Each row is a point. Before rounding, the points of a table are all equally far from one centre. They may lie mostly on one side of it. Where is the centre, to within rounding?
(in the rows, 128 means zero)

Points (5 x 2):
[[169 193]
 [ 96 158]
 [147  71]
 [122 187]
 [108 176]]
Centre: [153 133]

Points (15 x 8):
[[ 92 142 213 131 164 112 160  94]
 [144 116 169 151 175  86 173 124]
 [163  80 156  93 195 156 176 108]
 [181 181 202 168 150 152 165 110]
 [198 121 136  99 141 173 174  98]
 [158 120 178 132 153 144 208  72]
 [160  92 152 132  89 185 153 101]
 [122 175 208 140 172 112 165  94]
 [159 152 167 144 194 123 196  86]
 [155 160 177 140 193 172 201 145]
 [195 135 139 136 210 166 172 125]
 [126 152 137 162 135 175 149  40]
 [148 140 209 104 143 114 169 143]
 [124  90 168  86 148 218 156 121]
 [170 156 190 142 133 114 161  68]]
Centre: [137 130 163 136 160 162 135 112]

Points (17 x 12):
[[111 120 140 168  64  93 130 132 141  86 182  61]
 [129  65 123 122  75 125 133 147 186 105 124  48]
 [173 136 160 194  35 111 127 123 127 122 140  55]
 [142  90 117 133  90  99 165 189  78  84 139 111]
 [ 80 132 118 205  64  96  84 151 129  85 125  99]
 [ 76 121 167 168  73 174 151 182 127 126 160  38]
 [152  99 145 186  23 102 108 151  92 115  64  94]
 [169 162 150 215  77 145 114 138 103 120 130  47]
 [149  87 170 177 123 116 110 122 115  66 140  63]
 [138 117 129 117  49 158 140  86 109 140 134  77]
 [134  80 106 194  57 153 168 131  92 106 159 100]
 [121  98 153 208  48  95 130 111 109  86 127  96]
 [167 117  69 134 101 132 158 187 123 133 151  91]
 [127  79 146 178  25 170 165 147 126 120  83  63]
 [144  73  89 147  61 112 148 157  84  78 135  89]
 [121  58 135 183  52 114 152 184 181  99 136  90]
 [159 109 145 197  67 113 120 167  86  55  95  89]]
Centre: [129 107 143 158  83 138 114 165 122 131 123  93]

Points (30 x 24):
[[141 214 165 113 124 194  57 134  77 136 161 138 105 136 105 174 188 153
  156 108 140 128 178  47]
 [117 170 155  88 121 109 113 102  68 163 196 126 144 110 115 166 141 194
  128  87 139  91 109  49]
 [109 178 185 145 141  90 133  64 140 169 201 162 121 100 110 142  51 127
   77 109 140 165 118 101]
 [211 123 154 118  82 171 122 143 107 154 187 141 180  54  98 127 143  83
   77  42 108  96 160  65]
 [148 198 118 106 152 169 106 113  13 151 195 120 148 136  75 134 108 110
  122 117 159 107 142  21]
 [107 125 134 167 121 211  91 154  76 141 226 204 131  88  87 155  65 131
   92 109 133  81 120 145]
 [119 160  97  82  65 191 103 159 129 139 208 144  67  62 103 150  92 119
  106  55 101 174 151 134]
 [134 169 204  82 152 123  45 119 102 117 166 146 146 132 135 189  75 140
  162 127 169  90 118  70]
 [162 241 163 106  94 153 143 119  45 154 202 144  72  77  98 128 128 163
  122  85 103  73 149  84]
 [153 122 131 146  97 149 190 111 103 109 211 150  87  76 116  58 104  49
   75 148  99 120  97  78]
 [165 117 194 161  88 187 137  92  76 115 220 152 143 130  52 116 132 155
  138 164 154 160 184  32]
 [157 157 142 162 150 132  68  66  99 135 117 176  69  85  73 167  92  92
  130  87 141  89 157 112]
 [168 196 167  75 126 135 149  81 161  73 191 128 111  93 124 165  60 204
  129 125 185 108 155  73]
 [168 111 120 117 116 183 109 122 158 144 244 114 115  83 159 168 134 110
  108 120 204 157  82  98]
 [174 159 166  90 119 119 147  60  81 148 136 156 214 145 134 126  75 171
   90 106 115  88 129 121]
 [114 158 158 154 163 138 136 114  67  79 199 171 103 135 107  91 146 120
   70 143 122 132 197  47]
 [123 186 140 142  25 111  67 180 129 174 139 116 137 145 137  85 118 166
   78 104 142 110 145 116]
 [ 99 147 157 177 151 195 130  97 101 164 138 212 111 114 103 147 126 177
  114  61 137 105 161  78]
 [203 144 106  69  92 133 198 126  83 182 193  94 126 110 146 153  61 140
  134 167 154 133 146 137]
 [121 201 157  72 128 114  72 121 130 204 194 132 144  69 100 137  78 159
   92 115 141  88 146 130]
 [164 180 125  98 110 111 100 132  64 157 187 199 130 100 110 102 117  99
  162  64 189 180 142  68]
 [141 212 174  78 111 168 144 183  94 167 244 151  95  97 114 143 105 127
  170  76  71 129  92  99]
 [176 165 107 123 123 145 191  61 102 142 172 112 161  61  73 113  89  94
   90 193  89 102  98 102]
 [169 144 124 109 127 124 125  92 145 106 241 193 129 121 116 157 150  83
  122 171 124 137 133  58]
 [109 167 167 155 118 169 102 150  73 122 224 151  24 134  91 108 134 176
  157  91 157 148  83 109]
 [ 96 182 149  92 149 140 129 160  86 199 174 171 142  90 111 143  91 183
  130  59 125 138 123  51]
 [147 133 126 155  80 141 149 135  25 146 209 163 104 155 100 122 118 130
  121  76 178 209 141  79]
 [169 182 130 175 183 161 142 140  92 145 209 192  56 110 120 138 146 138
   64  82 148 116 155  97]
 [148 151 135 155 136 147 111 140  81 111 175 176 164 107 170 134 101 195
   46  87 157 157  91  51]
 [125 144 133  93 114 119  69  98 108 174 134 159  88 102 126 130  68 113
  107 132 186 148  68  48]]
Centre: [159 162 158 128 112 170 135 146 116 115 152 125 129 115  97 122 105 124
 121 121 141 132 127 113]

Points (29 x 24):
[[ 89 194 130 100 139  98  75  96 142 108 113 173 186 143 165  64  23  85
  137 148  61 125  44 121]
 [ 69 183 143  89 163  95  76 117  99  90 163 195 162  84 158 122 117 174
  114 124  94 139  68 113]
 [103 213 165 103 111  49 174  89 135 113 130 110 145 122 159 125 118  93
  105 197  90 137  79 116]
 [101 225 128  82  87 143 150 120 114 117 141 175 144  92 148  76  83 146
  112 160 143  93  90  88]
 [ 96 218 120 110 116 129 108  82 191 131 150 184 152 142 136 129  68 164
  120 122 178 182 104 136]
 [123 213 194 168 136 106  98 109 100  69 107 193 174 127 154  78  55 181
  159 111  61 106  35  94]
 [107 193 157  65 157  76 185 116 147  92 150 169 131 106 152  78 102 161
  143 136 161 179 129 130]
 [ 86 204 125 148 115 149 111  52 102  65 137 157 205 149 150  91 103 190
  135 172 130 139 138 100]
 [132 188 102 114 142 125 149  32 101 120 124 157 187  97 154 132 129 122
   93 174 114 147  91  61]
 [ 79 242 159  75 132 112 103 120 148 133 139 170 204 150 165 120 119 126
  112 195 152 156 113 109]
 [100 197 166 124 132  91  56  93 180 156 113  78 138 113 201  89 107 114
  173 145 129 137  46 111]
 [132 218 130  81 125 101  38  48 157  34 112 145 184  94 144  80  79 156
  131 164 113 121 110  91]
 [154 194 130  85 104 114 117  76 121  88 169 155 128 168 149 125 119 144
  120 190 135 151   7  97]
 [ 86 164 141  93 156  81 107 118 108 100 104 142 154 120 216  94 161 115
  155 200 107 150 113 122]
 [126 194 124 160 137 109 129 154 145 117 108 158 177  97 125 146  79 222
  121 142 184 134  69  85]
 [103 148 164  66 108 103 135  70 156 153 111 169 164 144 204  68 131 160
  207 182 123 155 110 112]
 [ 81 209 123  95 170 166  84 109 122 136 109 152 172 136 230  77 132 145
   87 136  95 152  60  88]
 [ 86 171 127  62 103  90 112 107 142 149 149 105 181  85 136 112  63 162
   98 167 114 163  59 135]
 [ 95 208 154  89 121 111 146  86 174  50 140 171 205  71 141 137 130 190
  111 158  76 122  83 173]
 [ 88 147 126  99 129 139 133 147 190 114 132 205 137 108 170 155  90 128
   66 165 117 148 120  83]
 [ 57 184 140  99 152 163  92  86 146  93  55 138 239 133 177  93  37 164
  139 161 104 160 103  80]
 [ 85 206 121 155  91 145  90  52 155  93 156 131 169 134 203 120  58 169
  137 195 119  95  64  98]
 [125 195 120 169 114 163 121 114 182  98 106 139 181 122 126 148  84 181
  153 189  83 152  38 187]
 [ 82 176 159 123  94 145 102  85 173 159  93 186 175 106 107  71 117 168
   86 122 112 151  99 136]
 [156 241 173 104 104 107 147  83 111 102 106 210 194 109 176 157 111 108
  103 162  97 153  93 132]
 [114 134 171 104 133  65 116  96 157 152 159 151 226  75 154 154  94 202
  134 148  96 172  85 132]
 [ 95 163 139  91 130  56  97  97 155 114 159 173 168 146 163 148  73 169
   54 131  69 159  67 151]
 [118 200 122  82 146  44 106  75 151 118 152 166 130 109 153  72 104 147
  175 164 100 168  50  73]
 [178 168 104  89  87  90 129  99 131 151  82 165 125 102 170 152  53 143
  124 170 106 166 101 119]]
Centre: [141 170 162 111 145 124 125 104 165  96 112 138 171 138 166 113  93 154
 134 135 103 128  86 107]

Points (30 x 24):
[[150 222 153 151 106 212  95 150  77 104  99 135 143  38 158 143 129 170
  107  74 126 178 140 137]
 [122 140 187 110  93 130  66 125 137 147 143 147  85  57  97 142 114 180
  122  83 167 169 111  51]
 [120 141  83 123 127 220  55 161  87  56  72 130 136  47 170 161 166 151
  138 108 110 118  85  88]
 [154 143 202 142 123 192  84 138  94  61 101 164 113  79 179 174 188 185
  133 135 131 128  51 154]
 [157 164 138  96 111 152  31 167  86 124 149  97 143  53 152 155 159 133
   76  86 121 139 154 115]
 [154 166 115  84  63 168 118 170  80 107 117 133 107 119 211 123 105 176
  101  36 111 117 126  88]
 [110 210 150  56 122 142  60 140 143 131  74 141 120 108 142 148 146 175
  148  64 124 128  82  95]
 [143 182 174 120  80 152 118 169  81  75  48 165 158  84 126 135 151 203
   97  74 120 120  91 112]
 [110 158  83  96  79 196  88 220  95  74 126 195 152  60 166 138 133 192
  144 112 132 112 107  70]
 [211 130 132 160  64 100  56 147 104  93 135 164 114 104 169 141 147 175
  106  93 161  62 107  98]
 [153 183 162 165  75 151 109 168 121  86 133 127 121  93 163 136 158 140
   93 118 104  85 150  47]
 [118 187  91 142 134 201  56 141  85 118 153 185 114  48 133 141 134 194
  143  89 168 104 172  62]
 [105 152 123 183 117 229 148 118  59 124 122 165 176  66 166 152 112 197
  133 121 135 142  90  89]
 [ 46 173 113 150  92 145 124 140 106 120 127 143 122  50 188 129 178 218
   91 104 152 131  92 108]
 [138 155 117 170  68 170  78 153 155  75  92 139 174 101 153 161 159 155
  156  38 148 156 137 105]
 [150 161 153 141  83 162  91 165  71 126 115 181 130 114 135 218 185 171
  100  69 125 107  93  69]
 [104 158 145  92  80 204  43 136 118  73  85  97 162 103 175 137 138 153
   88  87 116 152  99 101]
 [114 170 129 139  78 218  34 167 118  96 133 167  86  74  89 124 157 142
  103 112 140  95  89  79]
 [ 98 191 129 123 113 169  57 134  42 112 148 149  87  80 149 175 129 102
   93 119 113 127 105  66]
 [155 144 100  79 112 131  62 174  87 114  93 186 120  32 154 165 130 177
  182 121 118 107 111  51]
 [113 185  87 125 136 179  59 152  98  75 122 113  98 155 124  87 208 179
  130  86 134 100 118 100]
 [170 220 154 115 122 171  70 182 108 101  88 165 147  50 157 118 115 202
  179 109 111 155  91 164]
 [148 145  73 116 129 142  65 155  37  97 110 216 109  63 137 163 136 156
  152 117 156  84  82  71]
 [ 92 190  89 104 116 169  53 163  78  57  84 153  89  31 116 159 132 179
  120 118 140 118  96 142]
 [165 142 163 159  98 209  72 125  97  61 112 151 148  75 148 136 177 134
  122 111 188  78 104 149]
 [135 137 157 153 110 212  55 153  60  78  78 147  94  78 169 190 178 187
  118  89 151 124 122  68]
 [159 129 130 150 156 120  62 149  98  91  96 154 139  96 179 160 168 143
  177  57 144  56 104 110]
 [141 197 113 149 145 126  41 161 107 121  96 165 103  91 168 193 126 116
  129  90  88 118 112  81]
 [161 129 137 118 166 145 172 164 119 114 152 136 132  59 179 126 132 199
  191  74 174 131  67  90]
 [164 190 144 106  70 139  42 167  46  86  97 183 122  87 162 120  98 179
  148  82 162 137 113  53]]
Centre: [140 145 125 130 115 157  92 138 101 102 137 148 119  95 146 131 134 177
 137 107 131 138 102 112]

Points (29 x 24):
[[168 120 110 131 153 117 185 138 165 131  44 172  87  93  89 125  51 144
  121 131 131 116 183  83]
 [222  90  98  97 160 139 152 160 151 133 116 163  52 148  99  79  96  82
  167 115  85 181 118 127]
 [217  64  89 115 132 161 178 159 163 112 108 164  57 175  86  68  92 132
  117 135  94 161 132  95]
 [201  60 130 144 113 163 215 147 190 114  78 151  70 143  93 137 110 101
  164  94 110 174 151 106]
 [159  94 113 151 153 176 178 134 147 138  92 193  84 192  81 112 113 111
  155 110  82 159 196 162]
 [198  59 119 105 155 138 206 127 162 108  64 183  95 141  96 114  76 106
  139 108 107 142 138 179]
 [201  88 123 128 124 196 133 137 175 107  70 202 112 144  95  92 156  95
  136  77 128 165 138 180]
 [145  42  89  99 190 161 138 160 143 122  89 157 100 198 107  95  93  95
  163 119 111 173 130 158]
 [190  51 111 145 185 176 169 112 189  90  94 181 111 163 132  99  90 113
  154 112 153 139 154 133]
 [202  41  93 103 128 168 166 120 105 131 117 143  56 159  89 149  90 108
  113 117 112 167 168 118]
 [169  65 104 125 115 166 196 148 177 140 105 160   7 134  91 124  73 121
  118  79 116 154 114 132]
 [189  85  73 123 152 159 169 113 122  87 121 193  99 211  77  97 129  99
  122  96 137 136 154 158]
 [162  60 123 125 162 163 188 108 141 128 131 211  70 150  92  99 106  84
  173 134 142 139 115  99]
 [187  87 124  95  93 197 132 148 169  89  92 146  44 149 134  88  98 107
  120 183 151 160 145 145]
 [168  66 135 129 131 124 182 134 152 141 123 175 100 149  85  98 117  72
  106 124  71 104 153 134]
 [177  82 176 115 164 184 183 128 135  27 105 179  52 148  59 141  72 137
  137 136 132 154 144 147]
 [209 119 112  95 141 112 165 178 172  79 114 198  78 176 127  76  69 115
  155  94 146 111 161 164]
 [180 117 128 169 171 122 159 111 191  88  87 184  93 178  80 136  50 113
  149  75 100 137 181 139]
 [160  49 155 152 141 175 163 144 112 119 114 205  66 108  50 137  83 118
  130 108 141 140 172 132]
 [227  68 150 130 105 160 161 140 151  82  99 211  47 160  98 100  99 148
  164 130 132 141 153 163]
 [189  85  94 143 164 204 152 150 130  95 132 159  64 144  92  89  99  80
   78  68 112 119 138 146]
 [180  45 116 152 112 181 197 155 141 105  86 185  81 155  79  87 119 133
   82  69 108 167 100 110]
 [189  87  83 127 134 203 184 152 195 133  93 196  81 157  91 171  93 126
  117 100 124 156 175 169]
 [191  78  99 142 131 179 143 174 133 132  88 163  39 137 127  78  83  75
  147  95 111 177 153 125]
 [179  84 157 135  93 136 177 128 120 115  81 183 107 152  65  96  87 113
  152  83  86 111 197 127]
 [174  77 119 143 107  97 187 127 113 118 103 138  83 151  89 107 111  95
  181  56 124 159 176 152]
 [177  66 111 130 121 140 181 143 139  91 130 211  87 143  53  81  91 108
   84  99 100 135 160 138]
 [162  81 164 133 144 193 188 102 160 105  96 167  46 130 112 101  91  83
  145  95  66 157 136 106]
 [180  64 100 164 134 176 160  94 159 156 123 164 106 160  93 124 107 100
  119  98  90 154 184 133]]
Centre: [146 133 117 126 123 153 136 155 134  92 116 152 111 138 117 144 105 153
 143 110 116 141 109 120]

Points (29 x 24):
[[138 184  98 113 188 167  92 184  59 124 162  79 169 109 102 127 187  69
  185 191  94  97 128 141]
 [121 155 106 109 138 164 137 105  38 115 184 110 106  57 147 140 154 122
  178 174 167  63 141 180]
 [170 152 146  99 154 164 133 174  19 129 169 147 120 106 107 156 153 106
  182 134 109  45 140 180]
 [ 77 124 125 150 183 199  99 153  45  99 192  97 121  83  73 154 189  82
  151 136 137 119 145 115]
 [129 115 104  96 182 140 188 181  77  97 168 105 118  80 117 153 195  85
  164 143  88  74 165 103]
 [117  96 123 132 202 181 132 149  55  70 218  89 136  83 100 146 172  78
  134 182 106 116 167 153]
 [121 163  99  81 135 184 147 187  68 132 194  95 137  73  79 104 167  55
  165 141 174 108 115 178]
 [129 161 123 106 167 188 178 165  83 172 187 134 105 163 157 147 142 124
  137 117  91 139 148 157]
 [100 113 145 115 176 123  95 176  40 109 204 100 156  93  88 171 176  77
  172 130 157 103 131 159]
 [160 113 119 110 183 175 144 151  47 142 177 145 152  65 101 127 194 138
   88 139 171 120 148 158]
 [135 195 127 102 177 194 136 122  27 138 210 148 142 105  97 111 164 111
  187 114 123 102 146 179]
 [125 182  95 134 165 148 130 212  78 103 179 121 120  74  83  87 188 140
  151 131 177 134 124 154]
 [127 179 137  95 173 192 138 143  59  98 183  92 134  64  58 122 173  42
  156  93 138 139 153 144]
 [126 215  96 100 189 172  93 204  91 109 191  96 170 114 115 115 209  53
  133 122 126 112 150 133]
 [124 156  61  69 160 190 146 154  53 147 156 176 171  77 132 128 139  67
  180 111 126  87 132 155]
 [160 146 146 105 148 176 121 166  59 139 197 120 175  74 103 138 177  62
  175 138 107 115 162 197]
 [131 161 137  96 178 177 129 174  53 108 181 107 142 146 132 150 150  64
  155 113 103 127 197 219]
 [162 109 163 118 185 135 111 213  72 107 214 102 144  91 138 101 159  87
  157 150 125  67 136 172]
 [152 148 147 137 188 155 167 173  37  97 180 130 148  94 107 140 211  53
  159 157 125  43 135 137]
 [ 94 228  93 120 139 138 135 167  47 146 205 138 118 122 121 137 158  74
  160 155  83  99 132 128]
 [134 151 103 155 177 183 126 151  72 130 210 117  80  84 129  98 130  80
  193 153 156 153 175 131]
 [149 153 145  96 165 185 140 199  28 162 213 112 163  86 119 130 163  91
  158 130 122 131 163 141]
 [ 83 173 134 110 157 186  92 175  40  99 186 138 179  93 120  88 161  61
  156  93 102  74 131 154]
 [137 126  77 114 176 188 106 179 117  97 174 153 140  69 155  87 157  38
  176 163 145  94 102 171]
 [105 141  95  93 178 194 130 153  64 108 183 119 125  82 102  90 219  84
  194 142 147 117 124 118]
 [126 182 154 135 145 192 133 145  53 136 215 119 112  80 129 151 209  70
  154 144 100  82 160 133]
 [156 151  77  91 180 153 160 132  78 123 223  97 155  92 153 135 210  85
  172 118 102 106 135 142]
 [131 177 121 122 180 136 172 183  69 124 186 142 124  75 144 146 155  73
  225 165 131 112 111 108]
 [130 126 131  93 135 156 146 153  25 155 174  82 150 117 142  86 155  91
  167  96 153  91 154 163]]
Centre: [129 160 116 119 175 159 130 150  86 106 160 123 133 106 126 133 137  90
 129 137 136 101 133 143]

Points (27 x 24):
[[161 124 146  85 121 124 137 123 136 113 114  77 118 154 148  87  66 107
  171 134  30 140 169 163]
 [ 92  50 162 146  99 160  83 102 119 162  76  49 153 149 184  77  59 109
  118 157  75 139  84 161]
 [ 93 109 147 119 133 128  96 148 107  84  66  77 153 111 127  86  70  91
  108 174  64 118 125 138]
 [ 75  28 151 135 131 120 122  88 167 160  94 119 161 204 162 103  56  84
  136 160  77 117 115 161]
 [119 105 130  55 131 153 128  92 144 117 134  51 156 128 228 134  96 104
  164 102 101  95 166 120]
 [112  29 181 103 139 132 169  85 150 138 105  69 165 197 183  48  66  95
  127 151 123 123 131  92]
 [127 101 143 117 151 118 106  81 125  92  96 114 150 182 122 136  32  96
  170 155  89 144 187  97]
 [ 92  41 163 106 164 123 113 100 132  65  80  75 103 172 206  77  47 102
  147 160  72 113 141 162]
 [ 86 114 180 161 121 144 159 107 122  89  80  68 142 152 209 109  91 114
  133 180  88 110 165 165]
 [112  68 141 137 150 101 110 109 105 147  88  70 165 126 156 114  75  51
  139 199 131 116 153 156]
 [ 93  68 166 158 116 101  88  97 151 113 110  22 159 174 154  86  48  65
  170 131  43 138  94  94]
 [120 124 186 109 149  96 130 120 120 129  52  70 153 194 161  85  87  88
  169 164  73 145 111 122]
 [139  58 120  95  77  97 124  52 131 140 126  96 161 191 188  93  46  82
  128 177  82 116 133 136]
 [144  33 135 119 172  71 111 118 114 106 101 137 151 208 176 105  69 131
  126 184 103 161 115 151]
 [105 113 127 173 122 154 113  78 156 146 133  82 135 143 136 114  42 150
  146 199  85 119 112 156]
 [133  77 101 114  88 116  97  72 164  78 108  66 150 170 181  63  72  86
  179 177  84 153 175 123]
 [108  81 140 152 136 139  93 116 154  85 108  52 145 174 216 135  40 105
  134 167  45 103 152 155]
 [107 125 139 124 132 121  77  97 159 100 105  76 129 202 164  46 108 116
  191 138  54 147 173 129]
 [ 94  66 103  95 126 106  74  94 109  92  62  74 159 159 156  91  81 109
  128 186  73 114 177 117]
 [ 94  53 199 114 138  85  78 101 142  87 112  94 181 160 170  90 111 103
   56 150  55 150 168 137]
 [163  94 161 140 166 127 100  49 164 114 137 117 109 184 162 102  66  29
  136 182  67 152 115 119]
 [ 66  29 130 144 116 109  83 135  96  72 122  71 141 134 191 122  91  69
   99 170  37 120 134 151]
 [131  80 121 108 135 121  81 120 175  63  89  43 146 173 141  79  71  92
  178 112  58 105 148 180]
 [110  60 196  94 159 188 107 143 100  75 108  75 135 169 188  61  82 133
  157 110  69 162 145 154]
 [132 114 182 157 126  97 111 101 157  71 147  80 185 201 191 118  70 125
  151 173  94 118 178 119]
 [ 56  72 156 129 151 155 147  72 151  66 116 103 112 196 168  97  61  63
  158 193  85 123 129 151]
 [ 97  83 203  79 132  93  99 106 145 125 109  61 154 143 190 115  54 124
  158 137 111 105 172 141]]
Centre: [124  66 143 129 132 133 118  90 131  98 134  77 133 160 151 118 122 107
 130 127  98 141 114 128]

Points (29 x 24):
[[168  51 100 199 133  48 145 179 141  92 147 178  77 147 118  96 170 109
   63  88 143 120 125 151]
 [127  79 144 200  90 113 136 178 130  67 133 170  78 127 132 130 167 151
   35 134 124  72 115 109]
 [110  92 105  97 193 105 197 105 132 119 163 140 123 119 113  91 173 100
   67 127 123  56 103 156]
 [113 123 129 172  66  48 154 153 147  54  81 126  91  84  90 108 156 100
   32 116  79 123 138 105]
 [153  73 111 139  64  65 119 155 161  53  99 134  96 103 100  57 107 155
   12  81 106 104 122 153]
 [122  93 165 187  97  47 136 155 119  55 152 146 103  85 122 145 145 106
   44 110 117  41 130 167]
 [150  67 157 187  98  67 122 139 135  65  85 122 183  86 107 106 178  86
   52  69 144 102 148 149]
 [133  92 105 144 155  88 145 116 155  88 167 137  60 104 113  92 167 164
   28  81 132 109 153 127]
 [131 108 121 151  88  83 149 136 169  29 136 118 108  95 133  92 134 133
   27  57  72 120 158 135]
 [105  76  85 152 151 107 134 113  89 104 142 165  64 144 100  82 121 147
   57  91 121 146 157 118]
 [153 104 109 212 162  79 153 133 123  53 105  90  57  96 145 107 156  85
   50  83 130 113 136 160]
 [135  44 136 165 132 130 182 104 102  87  90 121 105  97 137 100 179 133
   49 161 144 109 183 125]
 [157 109 170 197 141  83 175 119  85  41 161 143  92 109 143 116 156 133
   80  88 134 109 127 178]
 [124 104 149 196  96  90 123 126 146  34 168 124 102 111  97 116 173 112
   71 125 110 156 149 137]
 [147  66 163 159 117  84 128 170 171  20 124 144 125  68 132  97 185 139
   76  85 144  74 151 144]
 [125  98 124 143  58  60 167 115 128  65 126 165  95 168 126 101 164 172
   88 112  87  82 149 176]
 [157  54 197 166 164  69 134 110  81  86 132 141 101 127 106 105 121 102
   88  90 195 107 106 129]
 [149 108 127 161 146  63 177 128 110  32 152 161  84 158 128 107 158 106
   10 143 117 119 155 163]
 [111  78  99 125 119  99 116 141 122 102 116 175  76 152 117  69 134 117
   29 100 111  52  85 179]
 [137  91 159 181 120  61 162 135 103 102 103 114  85  88  98 110 190 117
   33  76 125  99 145 108]
 [150  96 104 138 109  61 161 170  84  53 113 148  99 116  75  97 136  99
   71  78  71  84  77 166]
 [143  71 115 158  90  50 131 101 127  34 105 179 115 113 145 125 182 117
   67  63 139 117 148 146]
 [129  51 104 136 124  85 120 159 140  57  86 185  48  95 130 131 158 117
   47 125 131  76 160 125]
 [126  75 104 182  98  71 141 141 169  77  98 128 112 102 119  89 226 120
  100  90 123  87 100 169]
 [119  66  99 124  85  18 137 144 103  29  95 159 136  70 135 108 168  85
   48 125 117  57 158 116]
 [105 103 145 166 151  19 104 126 108  44  78 114 146 106 167  83 169 128
   28 116 114  46 103 153]
 [144  91  84 176 110  33 123 131  81  50 166  97 121  86 121  97 187 109
   96 179 130  51 138 162]
 [149  84 122 201 112  78 163 102 121  67 115 169 101 153 101  87 151 102
   31 120 167 122 181 116]
 [131  60 116 180  92 121 171 147  82 115  97 105 104  98 133 150 159 111
   24 105 166  98 176 160]]
Centre: [138 122 113 127 122  71 140 163 129 101 114 118 139 120 156 101 111 120
  92 138 148 112 127 129]

Points (30 x 24):
[[ 87  88 154 137 132 120 137 180 184 140  91  92  92 131 105  22 180  48
  162  59 123 151 100 144]
 [102 113 165 135 152 147 131 109 158  64 121 116 138  48 152  63 197  51
  151  76 165 194 138 156]
 [100  61 134 159 101 109 132 166 198 129 123 113 106 110 164  60 171 106
  176  91  81 129  83 121]
 [ 89  82 113 114 123 163 116 148 184 120  90  90  79 152 187  62 146  73
  134  45 109 139  60 122]
 [100  51  91 151 142 105 173 119 164 137 127 157 117  85  95  96 192  86
  135  77  71 185 106 108]
 [ 98  69 164 145 142  94 166 142 177 136  80  78 135 131 133  59 200 102
   77  80 150 160  68 131]
 [ 80 113 168 103 165 173 191 133 211 150  77 112 138 109 123  95 226  83
  165  64 146 177  90 131]
 [113  54 144 111 119 141 149 135 195 143  82  86  94  88 101  91 206 104
  102  87 153 207  95 155]
 [ 70  88 143 133 149 142 130 157 155 119  91  80 134 151 141  82 205  91
  165  83 139 216  73 156]
 [ 44  58 147 149 132  99 134 148 181 119  82 113 133  96 160  51 170  86
  134  58 161 178  92 114]
 [ 63  96 139 149 139 118 141 179 175 129  99  58 110  82 135  70 127  57
  144  38 133 145 117 129]
 [119  51 150 111 137 169 135 156 209 123  80  86 105 140 162  76 170  70
  154  58 102 175  83 136]
 [ 63  96 161  89  95 152 151 154 149 114  99  97 122 133 126  25 166 107
  163  82 123 181  85 151]
 [ 76  58 144  92 170 104 155 123 169 117  81 115  91 118 116  50 137  86
  147 117 122 205  85 129]
 [ 80  89 158 176 172 116 131 134 201 154 101 133 125  71 153  32 184  54
   94  77 112 150 132 183]
 [ 89  76 127 114 149 109 146  74 164 113  40 166 104 109 136  53 169 126
  144 100 149 189  90 159]
 [ 98  76 133 107 156 159 135 119 140 123  92 105 130 149 152  81 184  76
  198  38 158 190 105 141]
 [ 93  49 146 160 146 159 144 129 182 110  71 153 129  93  96  36 203  78
  175  97 126 132  84 143]
 [ 60 105 120 109 130 124 109  87 238  94  94 135 113 113 133  59 176 115
  151  76 111 180  96 119]
 [ 78  59 117 119 148 149 124 119 165 137  87  72 128 173  97  76 151  63
  146  80 120 181 101 152]
 [108  23 126  86 179 126 175 160 152 108 130 130 127 122 154  73 182  67
  134  74 115 176  85 131]
 [136  77 135 142 128 155 105 122 165 137  61 110  85 155 123  82 225 112
  152  73 155 155  81 110]
 [ 78  60 145 121 147 136 128 125 202 137  77  95 127 118 154  53 186  68
  166  72 165 208  94 129]
 [ 37  48 122 134 118 144 178 173 213 113  61 118 124 124 143  79 159  67
  106  71 129 165 100 124]
 [ 63  65 152 130 129 137 162 153 130 114  78  80  91 136 106  94 146  26
  115 104 143 121 111 169]
 [ 55  72  99 153 143 143 135 155 162 108 120  99 122 167  85  38 177  73
  155 120 139 164  87 145]
 [ 89  66 135 109 153 145 105 151 179 176 115  92 129 118 133 118 136 117
  132  73 187 173  80 164]
 [ 88  50 120 118 147 130 183 129 151 119  83 106 136 107 125  45 192 107
  153  43 174 164 133 124]
 [ 53  56 131 107 130 137 157 175 196 118  94  77 134 127 148  42 138  73
  139 102 154 160  76 121]
 [119  63 118 127  96 152 138 142 147  75 111  99 131  98 135  45 157  87
  141  28 155 193  95 136]]
Centre: [113 127 119 133 136 145 152 136 166 126 107 140 120 111 141  90 161  77
 121 102 138 150 108 137]
